Each row of a before or after table is a point. The points were changed in one or more steps. Then noise was added and the rows were shuffled. The steps act on columns, c1 being the first. Write out the steps. A step turns or swaps two columns, mirrors them in a line or flattens them onto one, adds a multiple of one to another, or multiplies or shifts one. Angles are multiples of 10 degrees, from the lower column toward the higher: turns from -170 to 170, lines from 10 to 170 but not 90. Use the fewest steps. Two steps may share a column if one is a turn and the other turns, adds or multiplies; they go together, in the order done. Otherwise the lowest column goes first.
In the rows, zero is written as 128.

Before (13 x 3)
[[105 102 187]
 [ 83  85 154]
 [ 96 134 140]
 [111 126 163]
 [ 89 151 133]
 [174  87 143]
 [182 118 177]
 [ 98  41 160]
 [118  60 121]
 [153 121  93]
 [133 119 114]
 [ 76 141 165]
 [134  48 115]]
After (13 x 3)
[[110  42 169]
 [112  59 122]
 [ 96  87 167]
 [198 114 156]
 [ 89 146 146]
 [ 94 140 184]
 [127 121 115]
 [141 120  83]
 [103 134 149]
 [127 102 193]
 [125 125 167]
 [129  47 115]
 [177  90 125]]
Steps: turn c1 and c3 by -20 degrees

Before (9 x 6)
[[106 117  80 126 136 165]
 [140 157 138 168  94 203]
 [146  75 136 121  68 109]
 [162  44 192 110  71 145]
 [ 91 118 129 101 104 133]
 [137 122 142  63 114  60]
 [111 146 120 198 158 194]
 [145 102 149 170  78 150]
 [137 155  86 126 148 162]]
After (9 x 6)
[[108 144  81 128 122 166]
 [137 129 142  63 142  60]
 [ 90 130 129 100 156 133]
 [163 188 191 112 211 145]
 [145 157 134 123 204 109]
 [141  88 138 170 150 203]
 [136 108  84 128 101 164]
 [144 134 150 171 184 149]
 [112 123 121 197  96 196]]
Steps: turn c2 and c5 by -160 degrees

Before (14 x 9)
[[157 106 135 152 140 184 168 163 152]
 [128 165 116 111 105 193 147 148 186]
 [114 115 119 196 124 166 157 179 172]
 [114 136 156 119 125 196 151 177 115]
 [160 119 103 165 148 169 152 136 140]
 [144 134 102 124 183 167 142 179 173]
 [209 104  82 131 108  87  98  78 132]
 [121 139  32 153 122  87 146 136  99]
 [165 171 141 179 145 176 150 150 159]
 [244 134  97 156  93  63  91  99 110]
 [123 124 109 174 155 113 115  89 133]
 [128 115 131 119 112 187 124 181 187]
 [239 113  77 110  76  92 141  49 131]
 [123 132 116 120 130  82 176 143 154]]
After (14 x 9)
[[237  91 168  92 168  93 142  49 131]
 [114 132  74  88 141 166 159 179 171]
 [147 173 145 107  96 166 140 179 173]
 [123 127 143 120 122  80 176 144 155]
 [211 123 147  85 157  85  99  79 129]
 [165 119  77 114  80 178 148 152 159]
 [129 121 134 134 147 187 123 179 188]
 [122 119 155  33 121  89 146 136 100]
 [155 150 105 122 141 183 169 162 153]
 [246  94 120  89 141  63  91  98 109]
 [122 153  95  90 117 113 115  90 133]
 [128  89 149 124 107 196 144 150 184]
 [160 148 109  88 128 168 153 135 140]
 [111 122 122 157 124 196 152 175 112]]
Steps: turn c2 and c5 by -120 degrees; turn c3 and c4 by 120 degrees

Before (10 x 14)
[[119 127 132 107 131 132 115 143 131 119 127 135 109 140]
 [112 133 122 130 114 130 144 150 121 134 141 134 102 161]
 [101 123 147 124 120 142 145 126 120 113 131 136 117 136]
 [184 135 145 152 134 160  98 161 122 141 128 104 143 123]
 [112 130 128 130 140 145 140 133 134 141 114 141 107 133]
 [101 139 138 112 110 151 133 138 148 152 131 124 113 148]
 [120 168 132 132 102 109 141 123 127 138 104 150 156 141]
 [161 139 145 135 143 122 120 125 100 129 137 104 115  98]
 [159 109 141 149 122 139  91 130 116 141 132 112 116 132]
 [122 124 107 128  86 119 144 144 141 128  93 119 143 143]]
After (10 x 14)
[[102 112 148 124 120 141 149 125 120 111 131 135 127 135]
 [102 160 139 111 111 152 136 140 149 152 131 124 124 150]
 [160 160 145 133 143 119 118 126  98 130 138 104 121  98]
 [159  72 141 149 122 138  81 130 116 142 132 112 126 132]
 [118 248 133 133 102 108 144 123 127 136 104 151 168 141]
 [112 133 126 131 140 144 144 132 134 140 114 141 117 135]
 [123 116 108 129  86 119 148 144 140 126  94 120 151 143]
 [183 147 144 151 133 160  89 161 123 140 127 104 155 125]
 [120 123 131 106 129 131 110 143 133 118 127 135 119 139]
 [111 141 122 129 113 130 150 151 121 134 143 136 112 161]]
Steps: multiply c2 by 3; multiply c7 by 1.3; shift c13 by 10

Before (9 x 20)
[[118 167 158  98 211  72 125 181  93  91 134 191 210 119 116 121 138  58
  148 101]
 [183 166 125  95 101 161 133 101 113 152 147 146 100 135 116 166 163 110
  131  87]
 [181 168 117 101  84 136 177 146 154 131 125 103 100 122 155 132 116 137
  130 156]
 [119 120 113  62  81  35 123 124  96 121 121  75 207  89  55 158  57 124
  211 115]
 [120 159  81 170 111 154 138 103  97 129 133  83 104 124 124 180 110 131
  106 150]
 [159 185  84 148 105 114 158  90 140 145 131 116 125 135 160 156 129 177
  151 103]
 [124 117 121  77  65  13 203 117  37 103  80  65 211  84 104 175  94 156
  193 131]
 [141 174  80 119 121 153 121 105 156 150  65  70 114 116  91 193 131 135
  105 117]
 [134 215 114 150 131 138 171 124 105 176 118 138  90 134 113 124 121 165
  147 137]]
After (9 x 20)
[[118 119 115 222  81  62 209 127  96 121 120  74 120  91  53 159  78 122
  211 112]
 [158 184 103 140 106 146 125  88 139 145 133 114 157 135 162 158 128 179
  151  83]
 [181 167  88  97 102  94  99 100 112 152 147 144 133 134 116 165 154 112
  131 124]
 [135 214 136 119 131 150  91 125 106 177 119 142 172 132 114 124 123 165
  146 114]
 [124 117 132 242  65  76 212 118  38 104  82  63 202  84 105 175 104 155
  192 122]
 [139 175 117 103 122 118 115 105 158 152  64  68 124 116  92 194 130 137
  105  81]
 [182 167 153 120  83 101 101 145 153 129 124 103 176 120 155 131 121 139
  131 114]
 [116 167 101 183 209  97 212 179  93  90 131 190 126 120 118 122 136  55
  148 158]
 [120 160 149 101 111 169 104 102  98 129 134  81 139 123 124 180 116 128
  105  82]]
Steps: swap c3 and c20; turn c4 and c6 by 90 degrees; swap c7 and c13; multiply c17 by 0.7
